Each row is a point. To make a cloud, some directions were put in groups of two or more. Within a group, all points are equally far from the middle, so they leave a hole (a ring in 2 directions, a hollow ball in 3). The other directions are filled evenly. Then the cloud was stretched, turned, moved and blurred a little. Count the holes, and give their numbers of directions, smallest first.

Cloud (22 x 3):
[[-23,-39,-8],
[-53,7,22],
[16,-67,39],
[58,-40,-38],
[5,77,-26],
[56,5,61],
[19,-69,40],
[10,72,-1],
[41,-62,-29],
[32,35,-45],
[19,-74,27],
[-6,86,-33],
[-8,-18,-54],
[40,9,60],
[74,18,-1],
[24,-39,-43],
[-4,54,33],
[9,55,29],
[41,47,6],
[-30,-4,-62],
[-58,19,24],
[3,-28,-49]]
Holes: 1 (2)

Cloud (22 x 3):
[[-34,-55,-19],
[14,29,7],
[29,36,-82],
[39,53,-79],
[-7,-47,-37],
[33,80,-47],
[57,51,-49],
[11,-43,-35],
[4,81,-49],
[54,40,-37],
[-40,-36,28],
[-1,-47,-36],
[-45,-57,5],
[-43,39,-40],
[10,-4,15],
[-16,22,-67],
[-20,-57,10],
[23,13,7],
[-54,-42,-13],
[19,58,-8],
[5,23,-77],
[-65,-11,-11]]
Holes: 1 (3)

Cloud:
[[-93,36,-29,61],
[5,11,18,-73],
[42,-45,20,-2],
[-30,27,-2,-49],
[40,-58,0,-9],
[-17,20,-23,-52],
[1,9,-46,-51],
[-23,-13,-10,73],
[-63,-6,-65,-7],
[-50,-26,48,-42],
[31,31,-42,33],
[-76,40,-20,4],
[-22,26,-33,74],
[-48,30,-19,-30],
[-13,76,80,27],
[-57,29,-27,84],
[55,18,67,-14],
[-76,32,-31,4],
[47,7,67,-5],
[28,-45,-9,24],
[28,0,-56,35],
[6,-24,-23,55],
[44,15,-55,12],
[35,-16,51,10],
[40,56,71,3],
[14,16,-14,-67],
[-15,13,-35,72],
[-84,16,-47,15]]
Holes: 2 (2, 2)

Cloud (54 x 6):
[[51,-18,6,63,20,-55],
[34,-26,-19,-33,61,3],
[36,32,-63,-14,-62,18],
[99,28,-13,-27,2,25],
[-24,62,-38,22,-46,4],
[-6,13,-50,-53,-25,9],
[27,75,-18,48,34,-18],
[-8,4,-72,64,-27,-41],
[11,-46,-51,-55,-41,-30],
[31,-33,40,0,-27,46],
[33,6,9,74,-32,-39],
[49,-22,-88,-5,-10,-74],
[23,37,-25,10,-89,6],
[70,48,-21,-5,-59,-24],
[-22,-37,-53,54,-1,-40],
[22,-79,-39,-33,-31,17],
[-35,-3,13,30,-58,23],
[39,-12,-8,16,73,17],
[-18,-58,-60,-12,-5,28],
[-2,66,-7,-24,3,-29],
[10,3,17,22,-77,-29],
[102,-27,15,21,24,22],
[26,-17,-102,41,-42,0],
[46,33,-7,28,-21,-81],
[36,82,9,19,17,-37],
[10,49,-1,54,-21,59],
[-28,3,-62,5,34,6],
[29,-28,-11,14,-82,-34],
[5,-9,-74,37,-23,52],
[62,-33,-46,77,26,-18],
[30,-75,-25,34,-27,25],
[75,41,50,33,28,10],
[91,37,-6,5,56,-32],
[32,46,-69,31,-9,39],
[65,34,1,56,47,-49],
[0,31,35,-13,23,36],
[77,54,26,12,-13,-47],
[-1,-18,-7,-61,2,15],
[-2,54,34,4,-18,-46],
[1,17,37,42,-37,49],
[53,-9,-55,72,25,31],
[89,13,43,4,26,-30],
[55,33,64,24,12,-19],
[121,-15,0,23,13,8],
[14,-54,-10,-44,32,-8],
[10,2,-101,25,26,-4],
[5,18,-28,5,34,-78],
[81,21,14,58,35,29],
[79,-53,-13,19,-52,-5],
[2,29,-81,-16,-8,-46],
[8,15,-18,-25,2,-80],
[36,-44,-83,-43,-7,-48],
[1,-26,28,7,28,-47],
[54,-16,-36,-18,46,42]]
Holes: 1 (6)

Cloud (78 x 8):
[[-65,20,44,62,30,-41,18,29],
[-56,-9,0,-31,-32,76,25,-23],
[11,58,45,-4,0,2,-22,-3],
[-93,20,38,-12,-43,-34,40,-21],
[10,-30,26,39,-5,-103,22,-97],
[34,-4,-56,34,-12,58,1,20],
[62,-8,-30,-57,-39,21,75,-9],
[-42,-48,-61,39,25,2,-78,26],
[77,6,31,29,-40,-1,43,-30],
[31,-66,14,-9,-42,-8,-74,1],
[2,-51,8,27,-76,14,9,-3],
[-26,11,-56,-47,16,-27,9,38],
[-16,-69,-26,-25,-26,13,11,36],
[28,63,-34,-105,-19,51,-13,24],
[-2,-32,8,-5,23,-55,-29,27],
[-22,-26,-24,-29,-54,12,-20,-40],
[100,11,19,-29,-9,-10,35,-22],
[-6,-10,-23,17,15,7,-73,-19],
[-54,-36,-18,-19,16,-4,-50,-5],
[-9,10,-10,-76,-1,4,34,-8],
[44,-10,-9,8,32,35,-85,35],
[-11,17,-28,-28,-58,-61,-56,-26],
[-4,42,7,18,-21,-58,79,-28],
[42,-71,-78,15,-7,-100,16,12],
[10,-36,25,-54,-18,-33,38,-9],
[-59,10,39,-39,10,-77,80,-37],
[-13,-28,54,11,-51,60,33,-18],
[0,-64,-75,-12,-7,27,-100,30],
[-81,-90,-45,-22,8,-19,5,25],
[-16,-8,-65,-24,43,-81,-5,-16],
[-44,35,-29,-41,16,-15,81,41],
[15,48,-53,-31,-46,4,34,3],
[36,-73,-96,16,26,-33,-49,16],
[-26,-117,14,12,-15,-30,-19,-65],
[38,-88,-8,9,-35,-44,-48,-108],
[-73,-25,-31,-43,-50,-12,36,-23],
[-17,54,27,36,-10,-59,41,-4],
[49,-44,33,39,-53,2,63,-46],
[24,25,30,-4,8,21,-18,35],
[57,-41,-9,64,0,22,-31,26],
[-11,-54,36,71,87,-60,-45,6],
[30,25,-53,-39,29,0,10,26],
[-25,-15,-76,-34,18,-58,26,39],
[-66,10,40,32,59,12,5,59],
[-69,52,-51,36,37,-12,52,66],
[34,27,29,-1,-52,88,-1,58],
[-7,-8,49,33,7,-112,32,-38],
[-44,24,57,-12,0,21,-2,0],
[-25,-110,16,23,25,-35,-43,-16],
[59,-9,26,27,-19,-32,-33,-26],
[112,-13,33,-30,-21,-6,-38,-5],
[-32,-105,31,-56,13,7,-13,-49],
[37,30,61,-43,-38,69,-15,10],
[50,21,36,19,-17,-91,48,-17],
[55,-24,74,-5,-4,-7,12,-105],
[25,11,-60,-30,18,-3,32,72],
[61,-35,4,-12,-37,7,-13,3],
[-2,-26,-14,1,-14,-77,-42,12],
[-40,50,10,-75,43,-12,32,19],
[26,-26,17,-2,-14,34,3,-16],
[-27,-36,75,-11,-7,-6,48,17],
[-32,11,27,31,49,25,-33,63],
[-48,-18,-17,4,51,23,8,-20],
[-2,-42,-35,15,54,-56,22,47],
[84,25,14,-5,27,15,-15,34],
[71,-2,78,-28,-40,19,-8,-95],
[32,14,27,-56,-96,22,46,-1],
[-81,-13,39,45,6,-23,49,-3],
[-11,-8,-24,-36,1,-26,20,-64],
[31,-54,3,-24,47,2,17,-64],
[-11,-99,32,17,-7,-21,26,22],
[13,-83,-7,-10,17,-41,-35,-3],
[-34,27,-78,7,36,-20,32,73],
[-23,41,-44,-16,79,-58,-26,17],
[-32,17,10,-24,62,-59,-53,75],
[42,-95,-47,-36,-65,55,3,-21],
[-3,20,54,-24,-76,3,-33,-55],
[-28,-19,-10,33,-35,-29,98,-59]]
Holes: 0

Cloud (88 x 8):
[[-48,-16,-39,-31,-77,-6,-16,-44],
[49,-31,87,58,-16,89,17,-45],
[36,-7,35,24,47,48,73,-23],
[6,-45,-51,7,30,-59,44,-30],
[12,2,-31,44,1,24,6,31],
[-10,3,24,-4,-38,88,15,52],
[3,-25,-42,35,-121,-2,25,13],
[-13,51,16,52,-17,-45,19,63],
[-61,-25,2,19,21,-2,10,-8],
[18,-39,34,-53,-52,42,-35,-5],
[90,-13,19,13,-96,28,42,-28],
[85,-6,30,49,-29,27,-36,-50],
[-5,-31,29,-76,-75,-43,16,-52],
[-45,-16,10,85,39,38,14,69],
[2,-43,38,-83,-3,17,75,22],
[-59,20,23,41,58,20,30,37],
[52,11,69,-31,11,70,65,-19],
[-50,-27,24,73,-30,-31,23,-2],
[58,-5,-24,5,0,-17,65,54],
[-6,-44,-60,-28,-25,4,9,-92],
[38,-40,30,7,-52,75,-12,-11],
[78,-88,62,-38,28,14,45,-1],
[29,50,-40,-21,89,-3,7,-54],
[8,-23,-45,19,7,50,67,-34],
[-13,-8,-72,40,-109,-32,57,20],
[46,26,-46,25,39,-54,0,-48],
[-13,-16,-16,44,67,-2,-35,2],
[-44,12,-41,120,15,-24,59,30],
[10,32,25,-15,68,-13,28,-20],
[24,4,56,47,64,37,46,37],
[83,18,-1,26,3,62,-8,-1],
[54,-22,6,25,-20,-28,-49,52],
[-33,7,30,-5,16,-12,-22,36],
[-14,-16,-30,7,-36,13,57,-86],
[37,-53,63,12,-11,3,-12,25],
[1,-38,-59,29,15,5,84,-5],
[30,-39,-27,-32,-2,-37,59,36],
[61,-25,-56,-48,-3,-47,-2,2],
[10,10,-4,46,-62,17,-17,-100],
[-58,-19,-68,63,97,-8,42,36],
[-27,1,8,103,-3,0,-1,20],
[-11,32,-53,16,-25,-41,48,38],
[-9,-52,10,21,31,-15,14,-70],
[-14,50,-8,79,43,-12,-6,-17],
[-34,68,49,-2,-32,22,18,17],
[2,7,34,80,7,-16,-21,-14],
[10,9,12,-14,58,22,-5,-53],
[-84,-9,-28,82,59,15,36,49],
[70,-79,-50,-4,0,-9,-30,-14],
[50,25,22,-31,-11,9,-40,9],
[-30,-51,-39,2,-31,-89,26,26],
[-1,-7,6,57,0,-36,13,56],
[0,-82,-36,-9,-49,-40,36,58],
[38,26,-17,40,64,-23,41,-61],
[-8,-6,-45,38,-43,3,-26,56],
[-20,-49,18,-17,72,-3,66,-18],
[19,-10,-23,83,-20,45,-6,-65],
[-25,-53,-56,-33,-19,40,16,-2],
[17,23,-39,22,23,-29,13,-70],
[-10,-22,-22,18,32,62,47,-25],
[-35,-12,21,-75,-30,2,101,12],
[7,33,58,-8,-1,-46,-1,19],
[25,-64,-8,23,-105,44,47,24],
[1,-13,54,12,31,-11,42,39],
[59,-31,-45,-26,-16,15,37,-73],
[3,21,71,10,19,80,15,-1],
[28,44,-20,15,-7,-23,28,52],
[-21,-45,-17,51,3,2,80,9],
[23,-46,57,20,-74,6,-6,24],
[100,-11,-32,34,-12,-8,58,-17],
[19,-29,9,-61,59,11,6,-86],
[56,14,59,-7,-14,45,47,-69],
[56,-35,-47,-17,-42,-8,105,-23],
[19,27,18,41,-35,-33,14,0],
[-60,-61,5,-50,-76,27,70,39],
[45,26,-19,74,34,-23,6,-32],
[-47,-62,-25,60,3,-66,-16,-38],
[28,4,55,69,19,-31,19,-14],
[15,-48,10,-17,2,28,55,55],
[-21,9,-25,28,9,-9,-27,28],
[46,37,30,38,-5,-44,70,6],
[-22,-18,50,20,-102,7,-32,-54],
[41,-62,42,98,-29,8,-9,-17],
[8,-99,21,-10,-14,66,35,-8],
[-24,-4,54,62,43,8,-4,60],
[24,-47,62,13,-109,-25,20,-1],
[86,30,42,2,-15,-3,47,31],
[36,-80,46,-51,-13,-16,68,9]]
Holes: 0

Cloud:
[[34,44,-11,38,-37,-45,66,-19,-23],
[32,41,9,34,-14,34,-44,3,20],
[22,-5,-80,17,-32,24,4,-19,2],
[54,15,81,-30,46,37,21,47,-33],
[26,-41,19,-49,-41,-31,25,-65,14],
[0,23,-57,-27,19,8,-68,22,-12],
[-28,-1,-4,-38,-72,-20,12,9,67],
[-19,-5,76,-6,6,-45,6,-7,0],
[53,22,51,-8,3,-5,-38,56,7],
[-5,47,-40,38,23,12,-87,-29,0],
[41,99,-8,0,6,53,72,42,-13],
[-14,-58,-55,-28,-20,-31,-22,-39,-4],
[72,-14,72,-29,21,-30,3,-54,16],
[18,36,76,-50,-14,13,21,59,2],
[-16,18,56,9,-50,10,36,14,-17],
[8,41,-77,-4,13,10,-50,32,-16],
[-7,46,-26,-32,-7,-35,15,22,-53],
[22,18,-68,-3,-14,-61,8,-42,12],
[5,55,15,-1,-30,12,-50,12,29],
[25,-9,26,-46,49,-18,-40,-40,-7],
[9,-23,-41,-1,-25,58,-24,14,-17],
[2,-6,-51,22,-23,-73,22,-63,9],
[55,56,22,40,-14,-28,-2,-55,-15],
[19,18,-12,45,-8,46,5,-81,-13],
[68,19,5,-16,42,54,-34,11,-44],
[-30,-17,-4,9,-17,-41,-73,-27,51],
[21,121,-7,24,-24,0,-21,26,1],
[46,6,25,-4,4,44,39,-17,36],
[-13,16,-30,-23,5,-81,-45,11,22],
[3,26,32,10,-2,40,-35,-62,-38],
[-6,-50,-11,10,76,5,-4,-4,16],
[27,53,8,-13,14,-53,53,26,25],
[-11,-44,29,-18,41,55,-6,27,-25],
[53,40,-40,-56,-21,31,28,43,23],
[-16,39,17,-1,-8,-9,59,-28,7],
[56,18,-7,-2,5,79,60,-9,-17],
[-16,-3,-62,-2,-35,-78,7,-9,40],
[16,23,-19,-26,25,-16,48,56,-14],
[51,-41,-22,-35,69,-2,13,9,18],
[-6,13,55,3,-12,-22,-26,38,-42],
[-6,20,-50,-9,14,16,-11,-33,-68],
[53,4,-13,-45,57,-20,71,13,6],
[4,51,-19,-20,24,-44,28,45,4],
[-29,-4,20,-53,-26,-11,-40,-66,9],
[27,24,33,4,-44,-65,-16,-37,27],
[1,47,-15,0,20,-15,-77,29,18],
[-34,28,-39,33,-45,0,42,-46,-43],
[1,13,5,-14,49,-62,13,-48,2],
[48,9,2,-43,80,-10,8,-14,-24],
[-9,-31,-12,-28,-14,-33,-1,56,-6],
[41,0,55,-21,-17,1,83,4,-58],
[26,13,72,-13,37,-2,6,57,-32],
[-53,71,-39,31,-10,-5,13,-32,-29],
[24,34,-6,15,-15,-87,10,-42,14],
[-35,-25,-25,18,-5,-90,17,-56,16],
[27,-6,-77,-2,-26,-29,8,-3,46],
[47,59,19,26,3,46,-58,4,1],
[38,26,49,-28,40,12,-20,76,-4],
[-5,-2,24,-30,-62,-34,54,4,-32],
[-28,3,22,49,-39,-18,-54,-39,-13],
[33,45,-5,57,34,51,-8,-69,-23],
[-15,-97,8,-52,-7,-11,48,-64,9],
[17,18,10,-49,15,-11,-64,47,20],
[21,10,-24,-51,46,-22,-65,22,44],
[-50,-35,-6,-65,-16,-23,4,-53,-23],
[34,1,18,43,29,46,35,-44,7],
[-21,15,-8,-3,6,67,-21,-64,21],
[28,11,83,-10,-4,-86,7,5,-3],
[-23,1,-72,-49,-38,-26,10,33,40],
[-38,30,-58,2,-48,-55,14,-35,18],
[-25,-9,-12,3,9,-64,-34,26,17],
[-15,-19,54,-42,3,-44,15,21,-35],
[35,4,4,-47,-4,-10,75,-28,-37],
[-38,19,25,-36,45,-42,-12,15,-12],
[57,53,-5,7,-27,-51,11,20,52],
[17,89,3,12,61,67,-38,37,3],
[-2,-16,-75,-2,-22,52,9,5,23],
[58,-24,69,-24,41,38,6,21,-4],
[50,-23,9,-33,3,-48,-42,11,6],
[42,53,-14,-30,62,34,-64,1,-34],
[-12,-41,-37,-21,29,-5,39,33,15],
[-12,-16,-4,-14,18,-8,40,-17,67],
[22,79,36,4,42,-29,15,-23,-27],
[3,14,33,31,56,15,-13,39,-23],
[43,21,31,-26,-15,38,-23,9,28],
[31,-32,6,-69,51,-7,-28,-17,13],
[18,13,19,-9,3,-5,-22,74,-32],
[25,93,47,33,-21,-11,-3,28,-22]]
Holes: 2 (3, 3)

Cloud:
[[12,101,-51,34,-2,-35,-32,18,-23],
[73,5,38,-60,49,29,-8,-4,24],
[-4,36,20,-23,-26,-24,-44,27,-66],
[-32,-18,60,-14,-51,-9,-16,-101,61],
[-34,-6,-42,5,-9,-11,-75,12,40],
[15,7,-9,18,21,11,-66,-9,30],
[-73,42,-29,-24,-17,2,-54,8,-16],
[5,1,29,11,21,-6,-37,-14,10],
[-14,8,21,-94,16,30,38,-74,18],
[-1,19,-6,7,-72,56,-40,-30,6],
[-31,13,-5,-3,58,70,-55,18,19],
[26,11,4,-38,-8,-44,21,-12,30],
[-79,-64,29,-9,-35,8,-20,-27,12],
[39,13,57,-40,23,24,2,-46,-30],
[-1,38,-84,-33,-34,8,-11,47,-38],
[18,14,6,24,-41,62,-50,-18,30],
[-8,6,17,-49,63,-49,31,9,49],
[-34,-41,12,-8,16,36,-44,30,9],
[-47,-54,-33,-31,16,-9,-6,5,5],
[52,13,29,14,70,-102,-2,21,20],
[15,9,-15,45,4,6,-73,79,33],
[-10,37,36,18,-38,18,-57,-44,14],
[7,7,14,-56,29,-45,-27,121,9],
[-25,18,27,-5,18,-48,10,-6,61],
[49,2,24,46,-4,42,22,-35,31],
[42,33,24,-54,35,22,31,31,51],
[-33,27,71,41,-11,13,-77,6,8],
[7,35,-22,-67,3,5,51,5,16],
[-69,35,7,10,-33,27,-51,27,-73],
[3,22,55,-28,-27,-17,-35,-69,14],
[49,43,30,-71,35,-11,-55,40,13],
[0,71,-20,-24,43,65,-45,-20,35],
[-28,-29,-27,9,-8,72,-26,-33,12],
[29,-1,6,-77,10,40,56,3,6],
[-50,6,15,-56,9,80,32,-42,5],
[30,-12,-4,4,-3,-32,57,-72,30],
[13,36,18,-101,-14,0,-52,9,-37],
[32,-40,27,-30,5,82,3,-20,44],
[16,9,13,42,0,-36,29,-67,-19],
[-26,3,60,-109,-4,40,-29,9,29],
[-12,18,-4,42,-52,58,48,-35,17],
[-27,28,2,-69,18,-9,-63,8,-7],
[-45,10,-4,33,27,-51,-63,8,-34],
[-22,-37,39,-31,2,-11,80,2,-1],
[31,74,22,-81,71,-23,-51,-32,48],
[-4,26,62,-100,7,26,-87,47,32],
[-29,-10,71,30,34,-69,-42,37,28],
[-36,-3,-1,56,-50,25,-14,6,35],
[-40,49,-2,9,-30,21,36,37,26],
[36,58,63,-30,8,56,-50,-20,66],
[30,73,-50,-11,17,10,-1,1,-31],
[56,34,78,-17,39,25,15,9,13],
[51,7,30,-58,88,-65,25,2,11],
[43,25,19,-11,-16,-9,-121,-12,57],
[12,49,-42,-104,16,-23,-27,-7,16],
[20,71,-7,-51,-21,-40,-81,-16,-4],
[-97,19,42,14,-12,-14,-9,-1,-75],
[6,-23,25,-14,-43,17,1,45,10],
[-14,70,51,-11,8,59,-21,10,-43],
[-8,49,41,-76,56,-31,-48,67,32],
[-27,5,9,14,-1,44,-59,-5,24],
[23,-63,48,-52,14,46,45,-51,61],
[27,2,-43,-30,36,77,-54,-16,-10],
[60,-34,-19,12,25,-32,73,-96,5],
[-84,-4,-17,5,22,-21,-19,45,-3],
[-20,-67,59,-56,30,50,29,-92,62],
[-92,29,4,-24,-18,47,54,-28,15],
[20,38,0,-50,-8,-46,-76,23,-43],
[-29,-50,57,18,3,-23,48,-20,15],
[26,4,5,-14,24,-45,-55,44,6],
[-3,53,14,2,35,-61,64,-73,26],
[-27,80,-20,36,-12,-59,-71,3,-12],
[-38,-64,37,-63,-23,26,-1,-26,17],
[-1,47,56,30,3,76,-32,5,-5],
[-11,58,-18,3,-24,14,-13,54,-37],
[-33,4,13,42,74,-1,-7,-18,10],
[-25,13,-36,-77,-33,54,-35,26,-42],
[-28,-4,33,-21,25,-84,-33,42,57],
[6,-30,40,56,9,-4,-25,-9,10],
[32,91,49,3,4,11,52,-28,10],
[-28,14,-37,-1,-28,48,-54,70,-29],
[19,28,-10,0,-36,-51,4,-27,25],
[13,75,13,28,52,39,-49,40,14],
[74,42,23,-40,55,-25,-66,17,2],
[-6,-21,-113,2,-4,79,12,-63,-17],
[15,-38,48,38,-24,-9,-47,23,13],
[-64,-26,31,-23,27,-1,-18,-15,-10],
[-7,20,81,9,-36,41,-42,-48,31],
[-18,-6,-22,-25,35,-76,21,34,33],
[-40,-57,43,-50,-20,-24,20,21,40],
[36,81,-31,43,-15,42,-41,-77,14],
[14,-14,-18,-38,25,38,56,-12,36],
[35,-1,-9,47,7,28,-39,49,19],
[8,28,-34,43,-30,17,-11,36,-10],
[-3,26,41,18,28,-30,95,-46,-21],
[5,7,12,46,-39,-26,12,-24,36]]
Holes: 0
